Rows are points. The points of each table are mixes of a few directions, plus a little noise. Count the directions of each table, and those that both share. Where both have some left over, give the other angles between the two spaces (their principal angles), to ten degrees, smallest first.

First (6 x 3):
[[ 0.29 -0.16  0.40]
 [ 0.20 -0.12  0.29]
 [ 0.15 -0.07  0.19]
 [-0.49  0.26 -0.71]
 [ 0.08 -0.04  0.12]
 [-0.23  0.13 -0.33]]
Second, 7 rows:
[[ 0.61 -0.20  0.13]
 [-0.66  0.22 -0.14]
 [ 0.19 -0.06  0.04]
 [-0.26  0.09 -0.05]
 [-0.59  0.19 -0.13]
 [ 0.40 -0.13  0.09]
 [ 0.29 -0.09  0.07]]
Directions: first 1, second 1, shared 0; angles 40

First, 8 rows:
[[-0.27  0.53 -0.23 -0.07 -0.44  0.29]
 [ 0.42 -0.40  0.32  0.24 -0.07  0.17]
 [ 0.06  0.19 -0.05  0.10 -0.30  0.16]
 [-0.13 -0.08 -0.08 -0.22  0.11 -0.13]
 [ 0.30 -0.58  0.07 -0.11  0.09 -0.27]
 [-0.44 -0.28  0.16 -0.38  0.83 -0.20]
 [ 0.08 -0.09  0.00  0.01 -0.04 -0.05]
 [-0.02  0.72 -0.16  0.41 -0.17  0.02]]
Second, 9 rows:
[[ 0.13 -0.21  0.41 -0.30  0.71 -0.14]
 [ 0.21 -0.12  0.31 -0.07  0.17  0.13]
 [ 0.15  0.46 -0.34 -0.14 -0.46 -0.14]
 [-0.26  0.13 -0.40  0.20 -0.37 -0.05]
 [-0.04 -0.47  0.39  0.28  0.18  0.37]
 [-0.30  0.15 -0.37 -0.03  0.00 -0.30]
 [ 0.54  0.12  0.29  0.00 -0.44  0.40]
 [-0.30  0.21 -0.42 -0.13  0.08 -0.42]
 [-0.14 -0.28  0.14  0.19  0.13  0.15]]
Directions: first 4, second 3, shared 2; angles 80

First:
[[ 0.01  0.11  0.21 -0.05  0.13 -0.13  0.16 -0.35  0.06  0.09  0.28]
 [ 0.02  0.09  0.15 -0.04  0.10 -0.09  0.14 -0.27  0.05  0.07  0.21]
 [ 0.04  0.25  0.50 -0.11  0.31 -0.31  0.39 -0.82  0.15  0.20  0.64]
 [ 0.00  0.01  0.02  0.00  0.02 -0.02  0.02 -0.05  0.01  0.01  0.03]
 [-0.03 -0.11 -0.22  0.05 -0.14  0.14 -0.18  0.36 -0.06 -0.09 -0.29]
 [-0.02 -0.07 -0.14  0.04 -0.08  0.08 -0.12  0.23 -0.04 -0.06 -0.19]
 [-0.05 -0.34 -0.68  0.15 -0.43  0.41 -0.54  1.13 -0.20 -0.28 -0.89]
 [ 0.04  0.21  0.43 -0.10  0.26 -0.26  0.33 -0.70  0.13  0.17  0.56]
 [-0.02 -0.13 -0.28  0.06 -0.17  0.17 -0.22  0.46 -0.09 -0.11 -0.36]]
Second:
[[ 0.14 -0.12 -0.35  0.13 -0.01  0.31 -0.01  0.00  0.02 -0.03  0.06]
 [-0.04  0.03 -0.16  0.01 -0.01 -0.33 -0.04  0.33  0.05 -0.18 -0.33]
 [-0.25  0.07  0.24 -0.23  0.15 -0.68  0.00  0.60  0.16 -0.43 -0.41]
 [-0.08 -0.45  0.20 -0.17  0.03  1.20 -0.09  0.16  0.01 -0.14  0.46]
 [ 0.09  0.03 -0.25  0.11  0.00 -0.11  0.02 -0.05  0.01  0.01 -0.07]
 [-0.04  0.33  0.50 -0.08  0.10 -0.54  0.21 -0.60  0.00  0.29  0.26]
 [-0.10  0.14  0.72 -0.13 -0.09  0.15  0.04 -0.62 -0.19  0.48  0.41]
 [ 0.27 -0.03 -0.65  0.25  0.00  0.09  0.04 -0.12  0.04 -0.01  0.00]
 [ 0.05  0.22 -0.26  0.10  0.08 -0.78  0.10  0.03  0.09 -0.09 -0.30]
 [-0.06 -0.22  0.00  0.01 -0.27  0.71 -0.27  0.23 -0.21  0.11 -0.06]]
Directions: first 1, second 4, shared 1

First:
[[-0.38 -0.01  0.08  0.01 -0.29 -0.21  0.22  0.26  0.26 -0.44  0.07 -0.03
  -0.01 -0.14]
 [ 0.55  0.11  0.00  0.11  0.17  0.03  0.05  0.04 -0.46  0.18 -0.10  0.14
   0.25  0.22]
 [-0.16  0.18 -0.10 -0.04  0.07 -0.01 -0.28 -0.45  0.10  0.03 -0.51 -0.17
   0.47  0.16]
 [ 0.49  0.04 -0.30  0.17  0.26  0.39 -0.19 -0.22 -0.31  0.58  0.02  0.13
  -0.11  0.20]
 [-0.25  0.09  0.11  0.08 -0.41 -0.11 -0.05 -0.08  0.55 -0.47  0.08  0.09
  -0.11 -0.43]
 [ 0.46  0.10  0.18 -0.38  0.38 -0.19 -0.36 -0.69  0.01  0.18 -0.17 -0.47
   0.63  0.14]
 [-0.15 -0.24  0.23 -0.03  0.12  0.18  0.17  0.45 -0.41  0.18  0.11  0.34
  -0.62 -0.04]
 [-0.57 -0.24 -0.16  0.10 -0.31 -0.06  0.46  0.66  0.25 -0.27  0.48 -0.05
  -0.51 -0.11]]
Second:
[[ 0.01  0.03 -0.25  0.19 -0.01  0.12  0.08  0.15 -0.14  0.13 -0.01  0.11
  -0.04  0.13]
 [ 0.01 -0.01  0.02 -0.02  0.00 -0.01 -0.01 -0.01  0.01 -0.02 -0.02  0.00
   0.01 -0.01]
 [ 0.01  0.02 -0.19  0.15 -0.01  0.12  0.07  0.12 -0.12  0.12 -0.02  0.09
  -0.05  0.12]
 [-0.02 -0.03  0.22 -0.18  0.02 -0.13 -0.09 -0.15  0.14 -0.14  0.02 -0.12
   0.06 -0.14]
 [-0.04 -0.05  0.49 -0.37  0.04 -0.30 -0.17 -0.32  0.29 -0.28  0.05 -0.23
   0.14 -0.31]
 [-0.07 -0.09  0.97 -0.76  0.05 -0.58 -0.33 -0.63  0.57 -0.55  0.09 -0.46
   0.27 -0.60]
 [ 0.02  0.05 -0.32  0.27 -0.03  0.18  0.11  0.22 -0.19  0.19 -0.03  0.15
  -0.09  0.20]
 [ 0.00  0.00  0.00  0.00  0.01  0.00 -0.01  0.02 -0.01  0.00 -0.01  0.01
   0.00  0.01]
 [ 0.07  0.12 -1.23  0.95 -0.08  0.71  0.42  0.78 -0.71  0.68 -0.11  0.55
  -0.34  0.76]
 [-0.02 -0.03  0.24 -0.19  0.02 -0.15 -0.09 -0.15  0.15 -0.15  0.03 -0.12
   0.07 -0.16]]
Directions: first 6, second 1, shared 1

First (10 x 24):
[[-0.15  0.12 -0.05  0.75 -0.17 -0.44  0.08  0.07  0.36  0.35  0.09 -0.42
  -0.27 -0.61 -0.14  0.46  0.45 -0.53  0.96  0.13 -1.08 -0.35 -0.58  0.39]
 [-0.21 -0.13  0.20 -0.52 -0.29  0.18 -0.28  0.10 -0.15  0.10 -0.35  0.15
   0.37  0.62  0.32 -0.37 -0.01  0.18 -0.67  0.13  0.68  0.15  0.31 -0.28]
 [-0.34  0.09 -0.39  0.44 -0.13  0.12  0.14 -0.02  0.17  0.20 -0.07  0.07
  -0.74  0.00  0.10  0.34  0.07  0.36  0.26  0.00 -0.72 -0.35 -0.31  0.31]
 [ 0.65  0.00 -0.03 -0.17  0.86 -0.11  0.02  0.14 -0.08 -0.68  0.56  0.04
   0.38 -0.54 -0.38  0.13 -0.35 -0.26 -0.19  0.12  0.67  0.36  0.12 -0.01]
 [-0.30  0.02 -0.46  0.12  0.21  0.21 -0.11  0.30  0.13 -0.08  0.00  0.21
  -0.49  0.11  0.19  0.41 -0.11  0.47 -0.39  0.37  0.03 -0.14 -0.19  0.29]
 [ 0.12 -0.03  0.21 -0.17 -0.07 -0.04 -0.01 -0.10 -0.08 -0.01 -0.02 -0.05
   0.27  0.05 -0.04 -0.22  0.00 -0.13 -0.02 -0.12  0.18  0.12  0.15 -0.17]
 [ 0.18  0.06 -0.08  0.22  0.21 -0.10  0.13 -0.04  0.05 -0.10  0.22 -0.07
  -0.11 -0.34 -0.19  0.17 -0.01 -0.13  0.31 -0.05 -0.25 -0.02 -0.12  0.12]
 [ 0.17  0.00  0.15 -0.21 -0.07  0.13  0.16 -0.30 -0.19 -0.04 -0.02  0.09
   0.07  0.18 -0.07 -0.35 -0.15  0.10  0.01 -0.39  0.10  0.10  0.29 -0.24]
 [-0.13 -0.02  0.33 -0.03 -0.51 -0.09  0.00 -0.20 -0.03  0.35 -0.27 -0.15
   0.18  0.19  0.08 -0.31  0.24 -0.21  0.26 -0.22 -0.25 -0.06  0.07 -0.17]
 [ 0.02 -0.09  0.15 -0.44 -0.03  0.13 -0.15  0.04 -0.15 -0.08 -0.14  0.13
   0.34  0.35  0.12 -0.29 -0.11  0.11 -0.54  0.05  0.63  0.20  0.30 -0.24]]
Second:
[[ 0.00 -0.01  0.04  0.02  0.00 -0.07 -0.04  0.07  0.04  0.01  0.02 -0.06
   0.10 -0.06  0.00  0.03  0.05 -0.13  0.02  0.09  0.03  0.01 -0.04  0.02]
 [ 0.01 -0.02  0.02  0.01  0.01 -0.03 -0.01  0.01  0.00 -0.01  0.01 -0.01
   0.01 -0.01  0.01  0.01  0.01 -0.02 -0.01  0.01  0.01  0.00 -0.01  0.01]
 [ 0.01 -0.02  0.07  0.02  0.01 -0.13 -0.10  0.11  0.06  0.00  0.03 -0.09
   0.16 -0.11 -0.01  0.05  0.08 -0.19  0.02  0.14  0.05  0.02 -0.07  0.02]
 [ 0.04 -0.05  0.17  0.04  0.05 -0.33 -0.21  0.29  0.14  0.00  0.05 -0.25
   0.41 -0.25 -0.03  0.14  0.22 -0.50  0.06  0.34  0.12  0.06 -0.16  0.06]
 [-0.12  0.17 -0.61 -0.15 -0.15  1.10  0.78 -0.97 -0.50 -0.04 -0.16  0.84
  -1.45  0.91  0.11 -0.45 -0.78  1.72 -0.19 -1.21 -0.44 -0.19  0.57 -0.19]
 [ 0.01 -0.02  0.04  0.02  0.01 -0.11 -0.07  0.10  0.05  0.00  0.01 -0.08
   0.15 -0.09 -0.02  0.05  0.08 -0.18  0.02  0.11  0.05  0.02 -0.06  0.02]
 [ 0.04 -0.05  0.17  0.05  0.04 -0.31 -0.23  0.29  0.15  0.01  0.05 -0.23
   0.43 -0.27 -0.03  0.12  0.24 -0.49  0.06  0.36  0.12  0.05 -0.16  0.04]
 [ 0.04 -0.06  0.21  0.06  0.06 -0.39 -0.28  0.35  0.18  0.01  0.06 -0.30
   0.51 -0.32 -0.03  0.17  0.29 -0.61  0.07  0.45  0.16  0.07 -0.20  0.06]
 [-0.02  0.04 -0.15 -0.04 -0.04  0.25  0.17 -0.23 -0.13 -0.02 -0.04  0.18
  -0.34  0.22  0.01 -0.10 -0.17  0.40 -0.05 -0.30 -0.10 -0.05  0.12 -0.04]]
Directions: first 4, second 1, shared 1

First, 8 rows:
[[ 0.10 -0.09 -0.45  0.08  0.37 -0.07 -0.29  0.35  0.37 -0.20 -0.37 -0.29
  -0.35  0.38  0.22 -0.04  0.03  0.45 -0.03 -0.17  0.11  0.33 -0.25  0.21
  -0.08 -0.35 -0.09 -0.21 -0.03  0.15  0.36 -0.32]
 [ 0.12  0.48  0.08 -0.14 -0.57  0.07  0.35 -0.59 -0.80  0.26  0.14  0.53
   0.20 -0.65 -0.31 -0.21  0.17 -0.37 -0.08 -0.09 -0.15 -0.65  0.57 -0.15
  -0.30  0.82  0.56 -0.09 -0.43  0.27 -0.24  0.38]
 [-0.07 -0.18 -0.03  0.13  0.10  0.03 -0.21  0.37  0.22 -0.01  0.13 -0.30
   0.09  0.53  0.10  0.06 -0.11  0.24  0.04  0.02  0.11  0.48 -0.26 -0.04
   0.23 -0.11 -0.37  0.06  0.31 -0.04 -0.02 -0.20]
 [ 0.30 -0.40  0.17  0.38  0.45 -0.13 -0.49  0.43  0.31  0.26  0.16 -0.23
   0.09  0.38 -0.05  0.12  0.40  0.06  0.29 -0.09  0.18  0.30 -0.11  0.24
   0.13 -0.57 -0.20  0.13  0.29 -0.44  0.02 -0.62]
 [-0.35  0.34  0.25 -0.39 -0.20 -0.02  0.29 -0.14  0.00 -0.49 -0.22  0.15
   0.37 -0.06 -0.20  0.13 -0.33 -0.16 -0.19  0.15  0.25  0.01 -0.25  0.03
   0.07  0.24  0.39  0.20 -0.01  0.69 -0.44  0.28]
 [ 0.11 -0.38 -0.07  0.15  0.55 -0.05 -0.10  0.06  0.45  0.08 -0.10 -0.11
  -0.57 -0.17  0.26  0.15  0.14  0.03  0.12  0.00 -0.27 -0.20  0.05  0.14
  -0.07 -0.82 -0.24 -0.07  0.04 -0.74  0.45 -0.21]
 [ 0.04 -0.30 -0.04 -0.01 -0.23 -0.07 -0.04 -0.13  0.04  0.03 -0.05 -0.07
   0.11 -0.10  0.04 -0.24 -0.10 -0.08  0.08  0.21  0.23  0.10 -0.20 -0.02
   0.15  0.17 -0.25  0.05 -0.13 -0.06  0.22  0.32]
 [-0.26  0.51  0.07 -0.20 -0.45  0.27  0.50 -0.35 -0.59  0.11  0.30  0.33
   0.04 -0.29 -0.09  0.04 -0.20 -0.17 -0.22 -0.03 -0.45 -0.39  0.45 -0.40
  -0.11  0.65  0.20 -0.05 -0.06  0.17 -0.34  0.38]]
Second:
[[ 0.27 -0.54 -0.21 -0.14 -0.10  0.13 -0.05 -0.12 -0.10  0.21 -0.48 -0.18
  -0.01 -0.22 -0.27 -0.14  0.29 -0.09 -0.17  0.00  0.21  0.00 -0.02 -0.14
   0.05  0.02 -0.18  0.00  0.09 -0.09  0.09  0.18]
 [-0.27 -0.08  0.30 -0.21  0.00  0.20  0.47 -0.24  0.07 -0.07 -0.07  0.07
  -0.04 -0.46 -0.12  0.21 -0.13 -0.32 -0.19  0.26 -0.32 -0.36  0.11 -0.22
   0.07 -0.31 -0.11  0.21  0.27 -0.32 -0.31  0.33]
 [ 0.36 -0.36 -0.32  0.03 -0.08 -0.02 -0.28  0.04 -0.10  0.20 -0.32 -0.18
   0.01  0.06 -0.13 -0.25  0.29  0.11 -0.02 -0.13  0.33  0.19 -0.08  0.02
  -0.01  0.17 -0.09 -0.11 -0.09  0.10  0.24 -0.04]
 [ 0.13 -0.70 -0.04 -0.40 -0.07  0.30  0.18 -0.26 -0.12  0.22 -0.59 -0.16
  -0.04 -0.40 -0.43  0.12  0.28 -0.29 -0.34  0.05  0.10 -0.17  0.05 -0.35
   0.14 -0.08 -0.21  0.13  0.33 -0.23 -0.09  0.34]
 [ 0.02  0.09 -0.04  0.33 -0.15 -0.06  0.21 -0.09  0.17 -0.07 -0.01 -0.01
  -0.02 -0.45  0.09 -0.44 -0.08 -0.05  0.06  0.35 -0.18 -0.21  0.01  0.15
  -0.12 -0.31 -0.22  0.03 -0.15 -0.25 -0.01  0.22]
 [-0.04  1.10 -0.10  0.50  0.23 -0.56 -0.78  0.66  0.00 -0.25  1.00  0.22
   0.11  1.33  0.68  0.05 -0.29  0.73  0.62 -0.54  0.21  0.68 -0.15  0.58
  -0.16  0.59  0.59 -0.37 -0.58  0.79  0.36 -0.95]
 [ 0.06  0.38 -0.11  0.15  0.12 -0.24 -0.46  0.32 -0.06 -0.05  0.37  0.06
   0.05  0.71  0.25  0.06 -0.04  0.36  0.26 -0.35  0.21  0.39 -0.09  0.23
  -0.05  0.37  0.29 -0.20 -0.25  0.43  0.22 -0.48]
 [-0.25 -0.02  0.27 -0.19  0.02  0.16  0.38 -0.18  0.05 -0.08 -0.01  0.08
  -0.03 -0.32 -0.09  0.23 -0.13 -0.25 -0.15  0.18 -0.27 -0.28  0.09 -0.18
   0.06 -0.24 -0.05  0.17  0.23 -0.23 -0.26  0.23]
 [-0.26  0.12  0.26 -0.08  0.02  0.09  0.33 -0.12  0.08 -0.12  0.11  0.11
  -0.02 -0.25  0.01  0.17 -0.18 -0.18 -0.07  0.18 -0.28 -0.24  0.08 -0.09
   0.03 -0.22 -0.02  0.14  0.15 -0.19 -0.23  0.17]]
Directions: first 6, second 3, shared 1; angles 40, 80
